Each row of a before or after table is a point. One or more steps were done to the points. Then noise was added and the rows were shuffled. The steps act on columns, c1 being the first. Name the steps. A step turns or swaps two columns, mirrors them in a line or flattens them onto one, adds a multiple of one to another, or multiplies or shifts one. Angles are multiples of 10 degrees, from the lower column toward the higher: turns from -170 to 170, lines from 10 to 170 but not 90. Use the fewest steps. Two steps may share a column if one is a turn and the other turns, adds or multiplies; they go together, in the order done. Otherwise the lowest column goes first.

Before (14 x 3):
[[ 24  -1  10]
 [ 24  -3 -54]
 [ 16   8   3]
 [-33  32  10]
 [ 24  15 -15]
 [ 10 -48   2]
 [ 12 -60  -7]
 [ 12 -31  -7]
 [ 20  18 -19]
 [-10   1 -21]
 [  0  21   7]
 [  8  21 -15]
 [-43  22 -14]
 [-56  -1  -3]]
After (14 x 3):
[[ 20  19   2]
 [  9  22  -1]
 [-53  -2   0]
 [ 25  15   0]
 [ 10 -49   1]
 [ 22  -1   0]
 [-34  30   0]
 [ 14   8  -1]
 [-42  22   1]
 [ 12 -61   0]
 [ 12 -30   1]
 [ -1  19   1]
 [-10   0   1]
 [ 22  -3   1]]
Steps: multiply c3 by 0

Before (13 x 4):
[[-10 -11   1  12]
 [-13   3  11   6]
 [ 14  -3  16  19]
 [ -7  15  14  18]
 [ -1  -1   4  -3]
 [ 18  -6 -12  10]
 [-12   8  -6  -4]
 [  1   7   8   2]
 [-14  -3 -11   0]
 [ -8  -3 -10  10]
 [  0  16 -16  -9]
 [  8  18  -1  14]
 [ -7  20   1   7]]
After (13 x 4):
[[  0  48 -16  -9]
 [ -1  -3   4  -3]
 [-12  24 -10  -4]
 [-13  10   7   6]
 [-14  -9 -15   0]
 [ 18 -18  -7  10]
 [ -7  60  -1   7]
 [ 14  -9  20  19]
 [-10 -33  -2  13]
 [  8  54   2  14]
 [ -7  45  12  18]
 [  1  21   8   2]
 [ -8  -9 -13  10]]
Steps: add 0.3 times c1 to c3; multiply c2 by 3

Before (12 x 6):
[[ 10   3   6   6 -13  28]
 [  2   2  -3  11  -4  21]
 [ -7  -5  -3   6  20  -1]
 [ 13   1  11 -23   8  -4]
 [-10  -3  18  -2  11  -5]
 [ 16  -8   4 -28   9   8]
 [  9  -9   4  10  -9  29]
 [ -7 -18   5   4   4 -16]
 [ 24  -8  24 -16   9  -8]
 [ 19   2   1  12  -2  20]
 [ 12  -2   7 -24   4 -13]
 [ 17   4   2 -28   7 -12]]
After (12 x 6):
[[ 13  -1  26 -22  38  -6]
 [  9   2  10  10  22  31]
 [ 19   0   5 -27  37 -12]
 [  2   9  -6  11  26  20]
 [ 19   8   3  12  28  20]
 [ -9 -23  12   2  36 -11]
 [  9  13  14   6  15  25]
 [-10  -4  45  -1  42  -3]
 [ 26  -9  60 -16  38  -6]
 [ 16  -6  10 -28  40   8]
 [ -7  -6  -9   6  49   1]
 [ 11  -6  18 -26  33 -13]]
Steps: turn c2 and c6 by -20 degrees; multiply c3 by 2.5; shift c5 by 30

Before (14 x 8):
[[ 40  12  34 -25  -4   4  -4  21]
 [ 30   6  -4 -16 -12  10  -9  -2]
 [ 10  20   6 -12  26 -28  -3 -13]
 [ -1 -11   3  23   0  -7   0   6]
 [-47 -12 -12  10 -26  -1  15   8]
 [-43 -16  10 -13  11 -10  11  -1]
 [-35 -12  15   1  -2   8  -3 -11]
 [ -5   7  26   3  26   7   4 -36]
 [-55 -14  39   4  22  -3   4  30]
 [ 13 -25  -1  12  -9  13 -22  13]
 [ 10  20  -9  -1  -1  25  -4   6]
 [ 27  -6 -22  -6 -24  22   0  14]
 [ 18 -11  22  11   7   7  15   0]
 [ 38   1  -3 -23  18  13   4   8]]
After (14 x 8):
[[ 31 -12  15 -11  -4   7  -3  20]
 [  4  21   7   8  51 -28  -3 -16]
 [-14   6  -4 -10 -24   9   7 -27]
 [ 24 -16  10 -30  22 -10 -10  36]
 [ 25   7  26  10  52   6 -21 -15]
 [-32   1  -3 -22  36  12   0 -23]
 [ 13 -14  39 -10  44  -3  12  59]
 [-27  -6 -22 -12 -48  22   6 -12]
 [ -9 -25  -1 -13 -18  13  25 -10]
 [-38  12  34 -13  -9   4  13 -20]
 [ 19 -12 -11  -2 -52  -2  -9  45]
 [ -4 -11   4  12   0  -7   3   4]
 [ -9  21  -9  20  -1  25   6  -6]
 [-18 -11  22   0  14   7 -12  -9]]
Steps: turn c7 and c8 by -150 degrees; turn c1 and c8 by -130 degrees; add 1 times c2 to c4; multiply c5 by 2

Before (14 x 9):
[[  4   7  -7   8  16  10 -18 -38 -29]
 [ -3  17   8   0 -11  40   6  16  22]
 [ 13  18  -3  27 -19  -3 -22  15  22]
 [ 12  51  37 -16 -23  27   9  -4   1]
 [  0 -14  18   8 -14  -3  -5   9  24]
 [ -1  45  10 -18 -15  14  24  -3  26]
 [ 18   2 -19  -8  31 -15 -19 -21 -18]
 [-19  49  35  -8  13  12  29  -3  18]
 [-19   8  -7 -31  19 -20  19  -4 -39]
 [  2   2 -33  -3  29 -13  -2 -12 -25]
 [ 11  13   4 -11  32  -2   2 -16 -26]
 [-60  54   8 -31   6 -10  25 -17  -2]
 [ 22  -3   1  -5 -13  10 -13 -13  27]
 [  0   8  -8 -25  35  -4 -32  -8 -23]]
After, 14 rows:
[[ 28   8   9  -5  15  16  17 -19  21]
 [-10  -1   7  14  -1  50 -44  12  21]
 [-20  -6 -12  -1  -2  47 -25 -13  27]
 [-13 -17  24 -17  -4  55 -31 -23   3]
 [ -1 -36   0   4  15  23  -7 -10  22]
 [ -1 -14  11 -23 -16  -1  10 -15  30]
 [-41  19 -12  56 -14  51 -20  10  -3]
 [  9 -10   8  -1 -36   8  18  15 -31]
 [ -3  14  -1 -18 -20   0  25  32 -17]
 [ 11   0  18   1  11 -12 -10 -15  26]
 [-23   6  15  -3 -11   7  30  36 -24]
 [-11   4   1 -13 -15  13  -3  35 -28]
 [ -2  13 -21  -3 -10   1  24  31 -25]
 [-32  20 -18  15  -6   3 -11  18 -42]]
Steps: turn c1 and c4 by -80 degrees; turn c2 and c6 by 80 degrees; mirror c3 and c7 in the line at 160 degrees; swap c5 and c8
